Every row gives one point. Each copy is the shape, with its points in the same order, stretched, turned, moved and blurred by noise. Say if it was mirrored as well.

Shape, 8 rows:
-1.48  +1.03
+0.17  +0.79
+2.03  -2.54
-0.95  -4.02
-1.17  +0.54
+0.25  +1.16
-1.04  -3.09
+0.19  +0.34
Copy 1, 8 rows:
+0.33  +2.54
-0.95  +1.10
-0.93  -2.15
+2.31  -2.43
+0.47  +1.95
-1.15  +1.65
+2.10  -1.39
-0.82  +0.85
Copy 1 is: mirrored
Copy 2 (8 x 2):
-1.10  +0.95
+0.21  +0.28
+1.88  -3.22
-1.49  -4.14
-1.06  +0.62
+0.63  +0.78
-1.28  -3.13
+0.43  -0.28
Copy 2 is: only turned
Copy 3:
-1.85  -0.18
-0.20  -0.34
+1.69  +2.53
-0.38  +4.45
-1.93  +0.14
-0.29  -0.83
-0.93  +3.69
-0.18  +0.04
Copy 3 is: mirrored

Shape:
-1.23  +0.03  +2.77  -1.90
+2.25  +0.77  -1.14  -1.97
-0.17  +0.52  +2.34  +0.89
-2.00  -0.11  -1.87  +0.93
+0.65  -1.20  -1.59  -0.11
+4.24  +0.50  -1.98  +0.57
+0.01  +3.41  -0.12  +0.34
-2.50  -1.25  +2.70  +1.20
-2.23  +1.67  +0.63  +1.24
Copy 1, 9 rows:
-2.48  +0.30  +1.48  -1.98
+0.92  +1.10  -1.28  -1.34
-0.57  +0.12  +2.69  +0.55
-2.20  -0.13  -0.88  +2.38
+0.03  -1.18  -1.65  +0.90
+3.41  +0.35  -1.47  +0.85
-0.60  +3.21  +0.92  +0.79
-2.76  -1.79  +2.85  +0.90
-2.38  +1.45  +1.57  +1.81
Copy 1 is: only turned
Copy 2 (9 x 4):
-2.33  -0.53  +4.00  -1.04
+1.63  +0.10  +1.67  -2.34
-1.43  +0.56  +2.93  +1.00
-1.37  -1.40  -0.83  +0.95
+1.20  -1.61  +0.39  +0.47
+3.69  +1.17  +0.33  -0.18
-1.11  +2.22  +0.50  -0.97
-3.23  -0.87  +3.14  +1.90
-2.95  +0.58  +0.53  +0.60
Copy 2 is: only turned

Shape:
+0.44  +2.69  -3.06  -1.87  +0.26  -1.60  +2.71  -0.92
+0.95  -0.65  -2.70  +1.40  -2.09  +3.85  -1.90  -0.39
+0.76  -2.46  -2.62  +2.08  -2.78  +1.17  -3.03  +1.26
-0.06  -0.33  -0.01  -0.84  +1.42  +0.30  -2.38  -0.29
+0.70  +3.05  -2.09  -1.11  +1.46  -2.33  +1.30  -1.03
-0.25  +1.49  +1.51  -0.66  -0.09  -0.63  +0.19  +0.62
+3.24  +0.62  -2.93  +3.28  +1.98  +1.61  +1.62  +0.64
-0.96  -3.42  +0.91  +0.68  -2.49  +1.57  -2.28  -1.59
-0.56  -1.78  +0.03  +2.00  +0.61  +0.61  -2.19  -1.09
-1.48  +0.64  -2.51  -1.11  +0.64  -0.16  +1.77  +0.76
+0.86  -1.98  +0.30  -1.71  +0.15  +0.33  -0.86  -0.20
+0.52  -1.15  +1.12  -0.84  +0.15  -1.05  -0.07  -1.00
Copy 1, 12 rows:
+2.22  +0.84  -4.00  -1.58  -0.03  -1.78  +3.44  -0.39
+1.90  -1.51  -1.17  -0.46  -3.59  +3.44  -1.71  -0.88
+1.98  -2.25  -0.97  +0.31  -3.81  +1.54  -2.89  +1.91
+1.48  -0.50  +0.08  -2.04  +1.21  +0.39  -1.50  -1.05
+2.28  +1.32  -3.23  -0.96  +1.41  -1.91  +1.84  -0.95
+0.66  +0.72  +1.19  -1.25  +0.42  -0.57  +0.94  -0.06
+4.00  -2.69  -2.19  +2.44  +1.07  +2.37  +1.47  -0.52
-1.01  -1.95  +1.80  -0.88  -3.40  +0.26  -2.61  -1.64
+0.00  -1.85  +0.44  +0.26  +0.03  +0.98  -2.28  -1.45
+0.04  -0.47  -2.66  -2.13  +0.39  +0.29  +2.05  +0.40
+1.81  -1.87  +0.76  -3.08  -0.41  -0.14  -0.54  -0.68
+1.20  -1.64  +0.82  -1.43  -0.34  -1.64  +0.14  -1.14
Copy 1 is: only turned
Copy 2, 12 rows:
+3.11  +1.84  -0.69  -0.81  -3.16  +0.40  +4.08  -0.34
+0.60  +2.35  -5.81  +0.62  +1.76  +0.21  -2.18  +0.43
+0.24  -1.15  -4.97  +2.46  -0.03  +1.55  -2.79  +1.62
+0.46  +0.18  +0.61  -0.27  +0.46  +1.82  -1.54  -0.60
+2.27  +1.66  +0.82  +0.45  -2.66  +1.48  +3.14  -1.26
+0.96  +1.30  +1.52  +0.60  -1.60  -1.88  -0.39  +0.48
+2.88  +1.52  -2.16  +2.69  +2.47  +0.92  +2.35  +1.62
-1.02  -1.92  -3.68  +0.22  +0.69  -1.84  -3.23  -1.94
-0.63  -1.03  -1.40  +2.00  +1.82  +0.07  -1.32  -1.39
+0.14  +0.75  -0.91  -1.19  -1.63  +0.53  +2.61  +1.23
+1.61  -1.16  -0.61  -1.36  +0.49  +0.02  -1.47  -0.70
+1.38  -1.21  +0.22  -0.47  -0.53  -1.57  -0.17  -1.40
Copy 2 is: mirrored

Shape, 14 rows:
+2.60  -2.16  +2.77  -0.39  +2.75  +0.05  -0.99  +0.12  -1.10  +1.89  +0.82
-1.25  +2.23  -0.33  +0.51  -0.04  +0.32  -1.97  -0.78  -1.44  -2.89  +0.89
-0.37  +2.06  +3.03  -1.48  -1.84  -3.44  +0.35  +3.98  -1.14  +2.93  -0.80
+0.62  +1.93  +0.73  -1.77  +1.20  +0.96  -2.37  +0.25  +2.53  +0.42  +0.51
+0.93  +1.22  +2.17  +4.50  +2.13  +0.37  -0.02  -1.18  +1.41  +0.46  -0.81
+2.57  -1.64  -2.27  -1.46  +1.50  -0.68  -0.14  +1.14  -0.46  +2.68  -0.26
+1.20  -2.64  +1.75  +2.75  +1.40  -0.93  +0.14  -0.85  +0.18  -6.17  +0.11
+1.65  +1.41  +1.88  +0.26  -3.31  -0.02  -1.95  -1.15  -0.44  +0.27  +0.85
-1.29  -1.01  +0.14  +2.96  +2.30  +0.94  +0.85  -0.55  -1.27  +0.34  -0.64
+0.55  +0.94  +1.13  -1.30  +2.24  +1.10  -1.32  +0.03  -0.74  -0.08  -5.17
-1.12  +0.39  +2.58  +0.45  +0.30  -0.83  -3.84  -1.17  +2.01  +2.21  +0.24
-1.37  -1.40  +2.12  -1.37  +1.27  +0.86  +0.09  +2.05  +2.28  +2.88  +0.21
-0.49  -0.25  +0.92  +1.13  +1.92  +0.23  +1.01  -1.12  -0.32  -0.49  -1.15
+0.54  +1.32  +1.78  -0.58  +0.09  -2.63  +1.24  -1.67  -1.15  +0.98  +0.27
Copy 1:
+1.43  +0.03  +2.66  +1.25  +2.24  +0.76  +0.46  +0.41  -0.26  +1.79  +1.26
-1.77  -1.13  -1.77  -0.05  +2.72  -2.15  -0.34  -2.05  +0.02  -1.57  -0.57
+0.87  +4.06  +0.96  -1.33  -2.07  -5.07  +0.85  -0.50  -1.76  +1.96  +0.69
+0.25  -0.09  -0.38  -0.58  +1.18  -0.94  +0.00  +0.09  +3.74  +1.58  -0.70
-1.78  -0.46  +0.84  +5.16  +0.71  -1.24  +1.63  -0.41  +0.90  +1.13  -0.83
+2.40  +0.10  -1.20  +0.46  -0.43  +1.48  -1.10  +0.48  -0.95  +3.12  +1.15
-0.21  -2.15  +0.51  +3.99  +2.91  -0.37  -0.76  +1.91  -1.61  -4.51  -1.76
+1.45  -2.51  +0.66  +0.42  +0.28  -3.85  +0.44  -2.86  +0.88  +0.09  +0.59
-3.13  -0.47  +0.39  +2.61  +0.73  +0.89  +0.98  -0.39  -1.78  +0.47  +0.19
+0.12  -0.26  -0.35  -0.61  +1.70  -0.45  +2.29  +0.41  -0.92  +2.39  -3.79
-1.26  -0.54  +2.89  +0.47  +0.32  -2.35  -1.73  -1.52  +2.79  +2.54  -1.01
-1.50  +1.16  +2.39  -0.87  -1.66  +0.37  +0.45  +1.81  +1.58  +1.90  +0.74
-1.28  +0.00  +0.55  +2.10  +0.53  +0.77  +1.39  -0.45  -1.00  -0.21  -1.16
+1.22  +1.84  +0.85  +1.59  -0.38  -1.19  +0.71  -2.98  -0.91  -0.25  -0.49
Copy 1 is: mirrored
Copy 2:
+1.35  -4.17  +2.72  +1.21  +0.98  +2.86  +0.05  -1.04  -0.03  +1.72  +1.77
-2.36  +0.54  +0.69  -1.86  -0.71  -0.03  -2.34  +1.77  +0.98  -1.20  +1.26
+1.20  -2.48  +5.43  +0.59  -0.85  -1.49  +1.00  +3.44  -1.54  +3.46  -1.20
-0.27  -1.18  +2.20  +0.15  +1.23  +1.22  -0.87  +1.25  +4.19  +0.37  -0.60
-0.67  +0.02  +0.19  +3.73  +0.89  +1.72  +1.18  +0.31  -0.01  -0.52  -0.41
+3.29  -3.32  -0.41  -0.53  +1.50  +1.50  -1.65  +0.37  +0.13  +3.20  -0.78
-0.76  -3.32  -0.70  -1.00  +0.34  +1.64  +2.33  +0.69  -1.28  -5.23  +2.24
+1.89  -0.24  +3.87  +0.09  -2.45  -0.09  -1.88  +1.01  +0.92  -1.26  +0.22
-2.38  -1.16  -1.28  +1.33  -0.50  +1.52  -0.04  -0.60  -1.30  +1.81  -0.06
-1.98  -0.84  +2.51  -0.16  +3.03  +3.10  -1.21  -0.57  -1.45  +0.32  -3.39
-1.11  -2.43  +3.71  +3.00  -0.36  -0.84  -2.19  +0.23  +2.97  -0.57  -0.48
-0.77  -3.44  +2.31  +1.11  -0.14  +1.60  +1.66  +0.04  +2.38  +3.17  -1.61
-1.39  -0.77  +0.20  +0.45  +1.04  +0.72  +1.03  -1.06  -0.68  +0.58  -0.16
+1.49  -0.82  +3.11  +0.34  +1.14  -2.01  +0.10  -0.73  -0.71  +0.99  +0.72
Copy 2 is: only turned
